Rows are points. The last column is the point's height on a tilted bowl or saddle (a function of degree 2), plus a little noise. Along how many of its main directions does it bend up, bend down or stay straight?
(in the rows, 128 means zero)

Points, 11 rows:
[[195  78 187]
 [204 148 189]
 [108 194 197]
 [145  67 164]
 [156 123 144]
 [122 101 140]
 [ 81  95 155]
 [109 171 166]
 [113 100 141]
 [ 88  61 176]
 [104 105 141]]
Directions: 2 up, 0 down, 0 straight

Points, 15 rows:
[[118  66 100 111]
 [174 149 106 111]
 [119  83 175 100]
 [ 94  67 121 114]
 [174 177 170  68]
 [209 134  91  67]
 [100 111 113 121]
 [130  95 202  67]
 [140  25  49  39]
 [185 155 160  71]
 [168 129  71  98]
 [136 110  93 119]
 [145 189  96 133]
 [158 109 107 114]
 [ 94 134 149 112]]
Directions: 0 up, 2 down, 1 straight

Points:
[[172 201 134  62  69]
 [112 136  99 156 128]
 [115  80 139 130 117]
 [172 178  92  71  93]
 [ 95  89  71  94 196]
 [145 118 130  79 136]
 [159  79  48  75 137]
 [ 92 160  48  84 202]
 [ 54 131 141  79 156]
 [145  64  51 145  87]
 [103 106  83  61 212]
 [206 131 119 127 100]
 [120  94 125  93 146]
 [131 157 136 199 126]
 [161 185  95 170  97]
 [162 141  93 119 121]
 [154 209 125 159 105]
 [169 189  68 205  50]
 [ 99  72  30  88 219]
 [ 96 141 130 122 141]
 [168 114  83 105 118]
 [ 80  94 144 104 134]
 [165  90  95  80 122]
 [170 122 107 113 119]
 [126 149 140 130 136]
 [ 55 161 119 153 107]
 [183  55 121 151  73]]
Directions: 1 up, 3 down, 0 straight

Points (45 x 7):
[[100 104 130 133  82 150 125]
 [141 183 176 145  83 106  85]
 [148 117 144 129 110 195 117]
 [146 132 115 173 113  88 108]
 [ 90  76 131 178 150  91 102]
 [145  86  87 119  56 119 120]
 [198 150 249 105 160 185   7]
 [121 148  83  99 199 155 112]
 [119 115 111 155 138 152 130]
 [152 178 133 203 142 125 100]
 [102  98 188 164 124  93  90]
 [131 173 109  80  94 135 117]
 [165 241 158 107  82 120  55]
 [116 102  82 145 100 126 120]
 [120  86 102 139 136 117 123]
 [188  54 162  88 133 103  92]
 [ 87 158  91 166 139 164 125]
 [ 81 135 117  74 114 102 109]
 [160 104  94 115 102 105 122]
 [185 122 100 139 142 126 114]
 [132  88 107 137  88 181 121]
 [138 119 148 134  47 134 117]
 [102 142  89 237 119 149  97]
 [144 154 156 100 162 164 108]
 [117 180  89 138 130  84  99]
 [116  83 139 161 136 101 113]
 [ 72 102  92 110  53 119 105]
 [107 163 134 171 164 148 126]
 [130  94  42 137 127 144 105]
 [ 76  78 162 154  35  94  71]
 [ 49 152 144 148 161  70  82]
 [153 128 121 110 165 141 120]
 [ 99 161  77 142 119 125 116]
 [150 101 141 150 121  41  83]
 [110 168 152 167 113  59  76]
 [ 87  79 202 149 144 137  93]
 [142 123 139 198  87 118 103]
 [147 166 154  83  98  60  81]
 [ 94 175 165 147 141 109 103]
 [ 53  87 125 150 165 129 113]
 [132 135 119 198  87  90  94]
 [139 101 185 125  91 135 108]
 [179 143  87 164 148 104 104]
 [ 99 117 139 115 127 134 126]
 [121 172  60 153 156 199 103]]
Directions: 0 up, 5 down, 1 straight

Points (40 x 7):
[[156 151 133 109 183 168 105]
 [173  68 134  97 121 167 111]
 [107 144  82 176 170  98 123]
 [137 112 140 159 139 177 100]
 [ 72  76 157 107 102 127 164]
 [170 148 238  88  89  50  81]
 [179 203  63  54  74  51  21]
 [133 165 102  73  97 104 124]
 [100 121  98 122  66  84 193]
 [125 102 178  64 143 147 123]
 [149 174 104  93 114 143 108]
 [117  83 131 123  71 127 191]
 [ 13 100 119 182  84 114 170]
 [103 100  84 116  93 179 171]
 [146 171 111 108 112 121 113]
 [114 135 107 142 129 119 136]
 [122 162 115  93 144 106 117]
 [137 102 158  55 102 134 144]
 [118 102 154 133  66 108 184]
 [145  82 199 115 145 145  78]
 [120 147 118 159 175 122 117]
 [119  94 111  77  89 149 184]
 [154  32  92 104 197 107 204]
 [ 76  79 171 143  99 136 152]
 [ 82  78 197 140 123 168 109]
 [ 87 157  61 121 147 166 101]
 [170 108 120 142 137 192  90]
 [ 72 188  72 128  52  73 145]
 [129 146 146 165 132 137 129]
 [157 150  99  45  91 223  96]
 [126 166 108  37  70 130 154]
 [165 208 105 116 156  89  82]
 [ 67 174 150 121  59 174 214]
 [169 101 162  71 181 179  92]
 [151 248 125 103  50 180  87]
 [102 140  65  78 141 130 147]
 [213  99 148 139 133  57 105]
 [153 139 142 111  88  78 127]
 [162 144  29 147  63 129 196]
 [127 234 157  82 141 122 118]]
Directions: 3 up, 3 down, 0 straight

Points, 64 rows:
[[138 131  87 181 159 111 122  97 108]
 [ 56 121 126 125 216 176 137 126 190]
 [184  89 106 195 168 188 200 145  82]
 [ 86  75 170 159 138 160 124 149 154]
 [121  56  80 180 154 132  75 168 117]
 [165  55 129 182 164 107 150  77  93]
 [ 49  80  74 167 127 116 136 149  96]
 [128 113 173 110 116 133 104 140 163]
 [ 38  93 108 122 189 161 160 110 175]
 [ 37 135 136 135 134 235 138  96 159]
 [137 149  68 104  49 142 125 139 111]
 [ 68 124  60 121 104 128 190 157  50]
 [157  80 144 138 151 161 153 129 139]
 [135 152  94 242 167  14  59  94  28]
 [228 168  83 104 102 162 130 114 145]
 [174  58 118  54 143 127 107  89 158]
 [149 119 129 164 127  57 169  93  91]
 [111  99 139 131 155 146 108 129 165]
 [169  87 150 145 178 169  62 101 160]
 [101 196 142 112 102 149 122 164 108]
 [ 99  75 143 164  63 142 150 146  70]
 [130  82 173 103 161  74  34  84 162]
 [ 95 129 154  78  58 124 136  84  91]
 [161 143  86 130 145 175 167 118 113]
 [122 116 172 166  71  80 115 122 100]
 [200 108 158 124  99 210 129  94 112]
 [167  90 100 152  64 161 173  91  48]
 [135 137 143 121 175 166 131 249 161]
 [ 71 119 124  53 161 144 181 160 149]
 [154 153  69 206 120 100 148 132  94]
 [186 117  64  91 143 161 140 144 142]
 [109 201 124  98 129 106  90 143 116]
 [130 123 229 114 153  39 113 108 137]
 [ 98  90 115 129 122 130 110 107 139]
 [104 153 145 136  69  80 197 163  42]
 [122 204 174 162 238  87 157 143  70]
 [148 143 165 155 145  75 150 111 121]
 [161 105  60 123 144  87  47 154 131]
 [ 92 209 100 136 153 149 180 108  69]
 [ 62 116  97 120 104 178 138 149 132]
 [116 129 189  88 131  78 228 111 116]
 [ 55 122 169 167 221 170  58 168 183]
 [137 145 114 155  49 168 159  76  67]
 [ 87  72  34 143 175  61  87 128  38]
 [136  84 122  74 107 128  97  72 140]
 [187  91 116  41 104 152 103 170 221]
 [140 182 160 208 107  97 128 123 103]
 [127 138 108 159 146 102 128 102 112]
 [126 201 106 111 149 116  80 122 119]
 [107 131 112 128  78 107 128 168 109]
 [158 155 162 101 155 122 176 194 141]
 [127 179 118 200  45  42 126 127  82]
 [172  74 118  73 192 129 110 135 184]
 [ 70 158 179 111  66 172 102  31 119]
 [139  75 171 109  83 131  91  93 154]
 [185 131  70 153 154 165 131 139 124]
 [162 181  99 162 115 190 167 159 100]
 [100 104 116  88  57  88 167 135  58]
 [169 124  89 121  98 113  57 102 150]
 [119  68 127 161 103 162 147  77 102]
 [113  90 163 124 140 168 174 174 141]
 [157 147 135 138 120 142  89 118 151]
 [ 50 165 116 223 137 108 141 133  87]
 [167 157 154 132 138 122 105  68 146]]
Directions: 3 up, 4 down, 1 straight
